Each row is a point. Each table stands for the endless flat space through its points: a line for two points, a plane for three, and so on. Write the one point that lies in both, or say that there is none.

First:
-0.05, +0.83, +0.74
+0.65, -1.32, -1.01
Second:
+0.59, +0.57, -0.71
-0.01, -0.43, +0.54
They share: +0.23, -0.03, +0.04

First:
-2.09, -3.19, +0.52, +3.15, -1.03, -0.35
+0.42, -1.00, -0.03, +1.95, -2.40, -3.21
-1.71, -2.51, -0.36, +3.57, -1.98, -0.83
+0.56, -1.62, -0.09, +2.19, -1.66, -3.45
Second (3 x 6):
-0.59, -1.30, +2.36, +3.05, -1.87, -1.41
-1.64, -1.37, +2.44, +3.22, -1.93, -2.77
-0.89, -3.22, +1.14, +1.27, -1.13, -0.97
They share: no point

First:
+2.59, +1.42, +0.87, +0.31, -1.11, -0.30, +0.95, +0.10
-0.54, -0.07, +2.31, -0.76, -1.99, -0.13, +2.47, +0.90
+0.52, +1.84, +1.42, +0.16, -0.65, +0.23, +1.60, -0.23
+0.85, +0.94, +3.46, -2.59, -2.74, -3.80, +2.49, -1.04
+0.93, +0.50, +0.93, +0.64, -0.97, +1.53, +1.33, +1.24
+0.44, +3.54, +1.43, -0.41, +2.34, -0.20, +2.20, +0.43
Second:
+0.71, +1.17, +1.84, -1.58, -0.76, -1.17, +2.11, -0.74
+0.02, +2.22, +3.46, -0.29, -0.04, -2.43, +2.65, +0.79
They share: no point

First (2 x 11):
-1.47, +1.75, +0.17, +1.22, -1.87, -1.61, -0.68, +1.34, +0.06, -1.16, +0.03
-2.47, +0.07, +1.37, +1.66, +0.09, -0.65, -1.72, +1.06, -1.02, -2.04, -1.73
Second (5 x 11):
-0.22, +2.32, -0.40, +1.33, -2.46, -1.16, -0.10, +2.23, -1.41, -0.57, -0.77
-1.73, +2.72, -0.01, +0.59, -1.95, -1.88, -0.43, +2.21, -1.80, -0.18, -1.49
-1.88, +1.39, -0.93, +2.35, +0.45, -0.40, -1.41, +2.94, -1.96, -3.90, -2.39
-1.66, +0.56, +0.08, +2.39, -1.92, -0.34, -1.16, -0.46, +0.46, -3.17, +1.76
-0.49, +1.60, -1.33, +2.69, -1.49, +0.10, -0.69, +1.92, -1.73, -3.46, -0.44
They share: -1.72, +1.33, +0.47, +1.33, -1.38, -1.37, -0.94, +1.27, -0.21, -1.38, -0.41

First, 4 rows:
+1.44, -1.61, -0.37, -3.16, +0.51, -2.70, +0.42, +0.01, +0.73, +0.62, -0.22, +1.96, +0.59, -0.12
+2.44, -1.98, +1.47, +0.14, +1.66, +0.91, -1.47, +1.23, +0.25, -2.89, +0.79, -2.48, +1.29, -1.44
+0.98, -1.43, +1.72, -0.31, +2.28, -0.55, +0.72, +1.43, +0.37, -2.28, +1.80, -1.38, -0.43, -1.19
+0.14, -0.96, +1.28, -1.61, +3.11, -1.50, +1.67, +1.61, +0.93, -1.03, +2.53, -0.14, -1.81, -1.67
Second, 3 rows:
+1.89, +0.65, +0.99, -2.17, +1.30, +0.19, -1.08, +0.36, -1.31, +0.07, +1.86, -0.33, +1.78, +1.42
+0.81, -0.75, -0.85, -0.53, +0.94, -0.21, +0.96, -0.32, +0.09, -2.01, +3.54, -0.69, -0.26, -0.78
+1.98, -0.88, +1.80, -1.72, +1.66, -0.47, -0.99, +1.23, -0.38, -0.35, +0.30, -0.69, +1.24, -0.02
They share: no point

First, 6 rows:
-2.40, +3.58, -0.61, -5.16, -0.58, +0.89, +3.42, +2.50, -2.70, -1.51, +0.80, +1.16, -0.31, +1.62, -2.02, +1.57, -2.04, -2.99, -1.53, +1.16
+0.30, -0.22, -1.24, -1.22, +3.25, -1.55, +0.00, +1.24, +0.05, +0.67, +1.10, +0.62, -0.60, -2.72, +0.82, -2.41, +1.39, -1.42, +0.65, +0.86
-1.05, +0.86, -0.06, +0.81, +3.39, -0.85, -0.19, +1.84, +0.42, +1.43, +0.78, +2.20, +1.19, -4.52, -1.07, -3.44, +1.08, -1.54, +1.63, -0.05
-4.07, +3.54, -1.60, -2.86, +2.37, +1.68, +1.96, +2.85, -3.23, +0.06, +1.15, -0.43, +0.82, +0.45, -2.52, -0.13, -0.72, -1.94, +0.64, -0.52
+0.11, -1.73, -0.10, -1.77, +4.43, -2.68, +0.77, +0.26, +0.84, +0.98, -0.48, +0.47, -0.82, -2.32, +3.08, -3.55, +1.13, +1.41, -0.66, +0.41
-1.76, +2.91, -0.34, -1.05, +1.04, +0.47, +1.03, +2.61, -1.02, +0.18, +1.33, +2.47, +1.10, -2.63, -2.90, -1.11, -0.36, -3.38, +0.96, +0.47
Second (3 x 20):
-1.81, +0.86, +0.87, -1.07, +0.89, -1.59, +0.97, +2.53, +1.52, -1.40, +3.23, +0.01, +1.57, -2.61, -0.28, -2.50, +0.05, -3.83, +0.21, +0.35
+0.24, +2.51, -1.93, -1.72, +2.39, +1.01, +0.67, +0.38, -2.93, +0.55, -1.37, +2.61, -1.58, -1.31, -0.33, -0.10, +0.85, -0.43, +0.11, +0.05
-0.92, +0.99, -0.75, -2.18, +1.41, -0.99, +0.85, +1.66, -0.29, -0.07, +1.21, +0.97, -0.14, -1.95, +0.31, -1.38, +0.55, -2.65, -0.45, +0.95
They share: no point

First, 4 rows:
-1.65, +2.21, -0.24, -0.22, -0.26, -3.58, +0.62, -1.44, +3.83, -0.28, -2.38, -0.29, +0.53, -1.00, -1.31, -0.15, +3.60, -3.80, +1.85, +1.61, -1.18, -3.80, +3.34, +2.00
-0.62, +1.37, +1.45, -0.65, +0.04, -1.34, +0.51, +1.89, -0.42, -0.81, +0.46, -0.67, +1.70, -1.71, -0.66, -0.91, +0.46, -0.37, -2.31, +0.93, -0.13, +0.38, +0.61, +0.02
+0.12, +0.57, +1.73, +0.37, +0.64, -0.36, +0.21, +1.71, -0.72, -1.27, +0.08, -1.23, +2.45, -0.81, -0.65, -1.82, +0.78, -0.78, -2.58, +0.91, +0.96, +0.55, +0.80, +0.75
-1.28, +1.83, +0.96, -1.05, +0.04, -2.33, +0.65, +1.40, +0.48, -0.38, +0.13, -0.29, +1.07, -2.02, -0.97, -0.31, +0.85, -0.83, -1.45, +0.87, -0.92, -0.41, +0.89, +0.21
Second:
-0.22, +0.43, +1.56, +0.83, -0.19, -1.39, +1.61, +1.13, -1.20, -1.20, +0.41, -0.25, +2.68, -0.71, -1.94, -1.78, +3.80, -0.44, -1.61, +1.05, +0.79, -2.17, +1.58, +3.03
+0.74, +2.26, -0.95, -0.37, +1.89, +0.06, +0.27, -0.98, +2.43, -1.13, +0.13, +0.51, +0.66, +0.24, -0.45, +0.87, -0.03, -4.04, +0.11, +0.94, +0.37, -1.21, +1.06, +1.35
-0.02, +1.00, +1.90, -0.76, +0.70, -2.22, +2.06, -0.66, +0.60, +1.92, +0.22, +0.03, +3.06, +1.55, -1.02, -0.23, +2.08, -3.15, -1.33, +0.24, +4.60, -3.19, +4.63, +1.29
-0.25, +0.46, -0.13, +0.41, +1.73, -0.39, +0.53, -0.90, +1.45, -0.58, +1.22, -0.54, +2.23, -1.17, -0.31, -0.36, +1.04, -3.77, -0.52, +1.72, +1.00, -1.61, +1.22, +1.18
-1.61, -1.20, +3.47, +1.60, +0.29, -3.16, +0.79, +2.09, -1.61, -0.19, -1.84, -2.36, +3.70, -0.88, -2.33, -3.94, +4.46, +0.26, -2.74, +0.40, +1.33, -1.16, +2.72, +2.48
-0.32, +1.81, +1.02, +0.74, +1.24, -0.31, -0.97, +1.59, +1.37, -1.53, -2.44, -1.11, +0.51, +0.28, -1.92, -1.64, +0.28, -3.38, -1.21, -0.55, -0.53, -0.15, +0.50, +1.45
+0.07, +3.54, +0.96, -0.96, -0.02, -0.59, -0.50, +1.50, +2.12, -1.05, -1.53, -0.30, +0.43, +0.18, -1.40, -1.20, +0.75, -2.72, -0.24, +0.36, +0.39, -0.53, +1.09, +2.64
They share: -0.46, +0.69, +1.03, +0.59, +1.24, -1.36, +0.19, +0.55, +0.78, -0.87, -0.96, -1.03, +1.94, -0.53, -1.26, -1.53, +1.88, -2.11, -1.13, +0.77, +0.47, -0.86, +1.55, +1.86

First (5 x 24):
+1.32, -1.42, +1.73, +2.09, +1.67, -0.54, +0.62, +0.13, -0.33, -0.83, +0.13, -2.16, +0.13, -0.15, -0.33, +0.24, +0.20, -0.69, +0.11, +1.17, +1.20, +0.26, +1.09, +0.34
+4.15, -4.03, -1.76, +1.99, +0.89, +2.10, +2.57, +0.64, -1.16, -0.76, +1.72, -2.00, -3.75, +0.87, -3.00, +1.60, +2.19, +1.03, +2.44, -1.91, -0.19, -0.50, +2.99, +2.08
+3.40, -3.48, -0.20, +2.91, +0.94, +0.87, +2.77, +0.15, -0.59, -0.55, +1.71, -2.87, -2.20, +1.49, -2.59, +1.36, +1.68, +0.79, +1.35, -1.49, +0.50, +0.12, +2.74, +1.38
+2.03, -3.43, +2.30, +3.18, +1.46, +1.06, +2.64, -0.57, +0.59, +1.48, +1.54, -3.44, -0.63, +2.79, -1.25, -0.26, +2.93, +2.12, -0.13, -1.58, +1.77, +0.67, +1.70, +0.67
+1.18, -2.70, +0.90, -0.33, +2.56, +3.61, -0.79, +1.10, -0.68, +2.13, -0.15, -0.06, -2.22, -0.58, +1.14, -1.95, +3.73, +1.99, +1.61, +0.57, +1.63, -0.83, +0.27, +0.93
Second (6 x 24):
-0.10, -4.47, -0.98, +2.20, +0.98, +2.28, +3.04, -0.61, -0.62, +1.14, +0.25, -1.73, -3.85, +1.67, +2.79, -0.64, -1.02, +0.65, +1.01, +1.31, +1.62, +0.32, +0.22, +1.75
+1.46, -1.66, +0.74, +1.63, +1.80, +1.09, -1.60, -0.24, +0.25, -1.20, +1.20, -2.28, -1.33, -1.79, -0.72, -1.16, +3.31, -0.13, +1.16, -0.64, -0.06, -0.36, +0.12, +1.49
-0.15, -2.89, -0.50, +1.98, +2.47, -0.70, +0.80, +1.96, +0.25, -0.94, -1.31, -1.46, -1.76, -1.06, +0.04, +0.52, +2.22, +1.06, +0.09, -0.82, +3.00, -0.35, +2.35, +0.14
+1.01, -2.61, -0.90, +0.56, +2.59, +1.31, -0.07, +0.09, +0.03, +0.25, -0.42, -1.17, -1.87, -0.44, +0.05, +0.32, +3.02, +0.48, +0.59, +0.86, +0.26, -1.39, +0.01, +2.55
+3.16, -1.95, +1.81, +1.36, +1.45, +1.40, +0.85, -1.07, -1.27, +1.00, +2.26, -1.11, -1.99, +0.66, +1.03, -0.78, -0.13, +0.97, +2.26, +0.21, -1.43, +0.52, -1.09, +2.25
+2.94, -1.76, +0.95, +0.40, +4.23, -3.94, +1.06, +3.59, -2.04, +0.64, -1.90, +0.79, -1.68, -0.21, -0.25, +3.45, +2.15, +4.31, +1.80, -2.58, +0.48, -1.02, +1.58, +0.86
They share: no point

First (5 x 24):
-0.36, +0.34, +0.00, +3.30, +1.68, +0.61, -1.58, +1.14, +1.24, -1.79, +1.37, -1.52, -0.74, +0.69, +2.02, +0.97, +0.23, +1.17, +0.49, -0.06, +1.05, -1.27, +2.09, +0.81
+1.27, -0.08, -1.53, +0.94, -0.16, -0.95, -1.98, +0.20, +0.15, -0.66, +1.27, -0.21, +0.75, +2.26, -0.12, +0.63, +1.36, +0.51, -1.48, +0.17, +1.73, -1.58, +0.58, +0.94
+1.29, -2.21, +1.70, +2.93, -1.68, +0.60, -2.81, -2.92, -0.65, -0.54, +0.86, -0.07, -0.66, +2.38, +1.03, -0.28, +0.70, +2.96, +1.05, -0.79, +1.96, -3.87, +2.46, +3.91
-0.33, -1.50, +2.26, +4.05, +2.06, +0.85, -2.15, +0.19, +0.90, -3.09, +2.56, -3.04, -0.59, -0.13, +2.60, +0.55, +0.54, +2.40, +2.42, -1.39, +0.18, -2.13, +2.91, +2.12
+0.19, -0.95, +0.63, +3.28, +0.10, +0.79, -2.18, -0.75, +0.36, -0.90, +0.78, -0.58, -0.76, +1.74, +1.68, +0.26, +0.18, +1.98, +0.61, -0.34, +1.72, -2.72, +2.29, +2.27
Second (4 x 24):
+1.49, -0.02, +0.64, +2.94, -1.38, +0.54, -3.32, +0.47, +0.08, -1.51, +1.57, -3.25, -0.65, +0.99, +1.39, -0.73, +1.81, +1.45, +1.26, -0.88, +0.39, -2.70, +3.34, +1.15
+0.72, -0.37, -0.49, +2.82, -1.91, -1.09, -2.33, -0.25, -0.80, -2.50, +2.65, -1.86, -0.35, +0.34, +0.91, +0.24, +0.96, +2.25, +0.48, +0.16, +1.85, -1.01, +1.55, +0.78
+2.11, -0.42, +1.55, +1.80, +0.58, +0.62, -3.22, -0.89, +0.94, -1.15, +1.25, -2.29, -0.83, +2.33, +1.41, +0.49, +1.50, +1.75, +0.94, -1.04, -0.61, -3.33, +3.25, +2.83
+0.46, +0.03, -1.35, +3.18, -2.07, -2.25, -1.24, -1.19, -1.59, -3.24, +3.90, -0.40, -0.43, -0.37, +0.66, +0.94, +0.66, +2.56, +0.12, +1.19, +2.84, +0.72, -0.20, +0.65
They share: no point

First (2 x 24):
+2.64, +0.64, -1.50, -2.00, +0.49, -1.12, +1.48, -2.70, -2.27, +1.28, +0.06, +0.45, +0.13, +1.05, -0.67, -0.66, +2.03, +0.92, -1.94, +0.32, -0.44, +0.69, +0.68, -1.72
+1.04, -0.36, -0.90, -1.96, -1.27, +1.04, +1.20, -0.98, -0.43, +0.52, -0.22, -0.31, +0.29, +1.33, -2.83, -0.38, +1.19, -0.48, -0.34, -0.84, -0.84, -1.15, +1.40, -2.24
Second:
-0.80, -3.11, -0.84, +0.25, +1.98, -1.78, +1.73, -0.88, -0.57, +1.92, -3.09, +0.69, +1.76, +0.40, -1.09, -0.51, +2.03, +0.55, +0.26, +0.92, -0.98, +2.57, +1.64, -4.79
+0.14, -1.68, +1.10, -3.64, -0.78, +1.13, +0.67, -1.64, -0.37, -1.61, -0.02, -1.26, +1.41, +0.31, -0.32, -1.93, +0.08, -0.71, +1.56, +0.79, +0.30, -1.18, +4.02, -0.56
+0.87, -1.32, +0.46, -2.97, +0.34, +0.83, +1.09, -2.22, +0.57, +0.12, -0.87, -0.89, +1.73, -0.20, -0.91, -0.98, +1.05, +1.01, -0.26, -0.90, +0.18, -0.67, +1.25, -1.71
-0.01, -1.07, +0.52, +0.43, -1.36, -1.41, +4.13, -2.61, -2.75, +2.19, -0.20, -1.46, -0.58, +1.48, -2.04, -0.76, +1.35, +1.01, +0.88, -0.74, -1.96, +1.58, +2.20, -4.71
+1.62, -0.02, -0.33, -2.16, -1.71, +0.63, +2.99, -1.93, -2.34, +0.62, +0.74, -0.49, -0.90, +0.71, -1.00, -0.38, +1.58, +0.31, +0.24, -0.86, -0.80, -0.67, +2.02, -1.86
+2.31, +0.25, -1.04, -1.97, +1.46, -0.19, +0.47, -3.09, +1.29, +2.17, -1.32, -0.40, +2.06, +0.56, -2.74, -0.26, +1.85, +2.35, -3.40, -2.12, -0.24, -0.04, -2.12, -2.79
They share: +1.84, +0.14, -1.20, -1.98, -0.39, -0.04, +1.34, -1.84, -1.35, +0.90, -0.08, +0.07, +0.21, +1.19, -1.75, -0.52, +1.61, +0.22, -1.14, -0.26, -0.64, -0.23, +1.04, -1.98

First, 7 rows:
-0.79, -1.59, -0.40, +1.85, +2.43, -0.83, +1.14, -5.43, +0.28, +0.64, +1.40, +0.91, -0.31, -5.02, +0.14, +1.79, +3.17, +1.30, +2.06, -0.84, -0.82, -1.70, +2.96, -3.27
-1.33, -1.70, +0.73, +3.49, +2.18, +1.16, +1.18, -0.82, +2.05, -2.94, -3.89, -1.71, -3.06, -1.86, -0.46, +2.66, +2.20, -1.77, -1.95, -3.99, -1.33, -1.13, +0.56, -1.99
+0.01, -0.54, +3.39, +1.05, +1.97, +0.92, -0.20, -0.14, +0.02, -2.12, -4.17, -0.40, -2.28, +2.18, -1.21, +1.18, -0.45, +0.50, -2.99, -0.55, -1.22, -1.91, +2.83, -0.11
-1.40, -0.44, -0.18, +0.88, -0.53, -0.14, -1.45, +1.36, -0.88, -1.44, -1.90, +0.04, -3.37, -0.68, -1.95, +1.24, +0.90, -0.06, -0.50, -1.61, -1.42, -4.37, +1.25, -1.23
-1.36, -2.06, +0.70, -0.74, +0.32, -0.43, -0.86, +0.02, -1.16, -0.45, +1.33, +1.20, -1.56, -0.51, -1.06, +2.00, -1.16, +1.74, +0.90, +0.66, -2.80, -3.44, +1.58, +0.05
-2.08, -1.94, -0.14, -1.08, -0.32, -0.65, -1.21, -0.91, -2.10, -0.43, +3.20, +1.32, +0.45, -1.94, +0.58, +1.85, -0.93, +1.06, +2.35, +1.10, -4.28, -2.80, +0.77, -0.54
-2.70, +2.13, -0.89, +0.22, -1.48, -1.61, -2.74, -0.30, -3.57, -1.24, -1.66, -1.26, -0.41, -2.85, -0.01, +0.72, +2.08, -1.05, -0.28, -1.02, -1.73, -3.00, +0.26, -2.18
Second (5 x 24):
-0.26, -0.48, +0.13, -0.92, +3.85, -1.22, -0.11, -0.20, +2.03, -2.28, -3.24, +1.25, -2.29, -1.52, -0.54, +1.69, +1.08, +0.61, -1.97, +1.32, -1.70, -3.99, +4.04, +1.64
-2.41, -1.11, +2.43, +1.65, -0.83, -0.14, -0.10, -2.22, -3.03, -0.23, +0.24, -1.83, -0.97, -0.39, -1.15, +1.92, -0.20, +0.80, +0.10, -1.76, -1.08, -0.03, -0.36, -2.54
-3.34, -1.12, +1.38, +1.13, -0.72, -1.24, +0.79, -2.31, -1.73, +0.15, -1.70, -0.69, -2.73, +0.67, -0.84, +0.78, +0.06, +1.50, -1.17, -0.68, -0.85, -0.75, +1.23, -2.02
-2.22, -1.04, +0.97, +0.84, +0.49, -4.70, +0.05, -0.72, +1.39, -1.64, -5.40, +0.45, -2.93, -0.48, -1.18, -0.51, +2.08, +1.61, -2.69, +1.92, -0.02, -2.27, +4.28, +0.52
-0.31, -0.59, +1.05, -0.03, +2.77, -1.80, -0.50, -0.36, +1.13, -2.47, -2.84, +0.25, -1.49, -1.87, -1.07, +1.54, +1.42, +0.38, -1.42, +0.94, -1.16, -2.97, +3.20, +1.02
They share: -1.31, -0.90, +1.37, +0.43, +1.34, -0.45, -0.33, -1.14, -0.77, -1.03, -1.24, -0.33, -1.39, -0.97, -0.68, +2.07, +0.17, +0.85, -0.85, -0.43, -1.59, -1.96, +1.63, -0.60
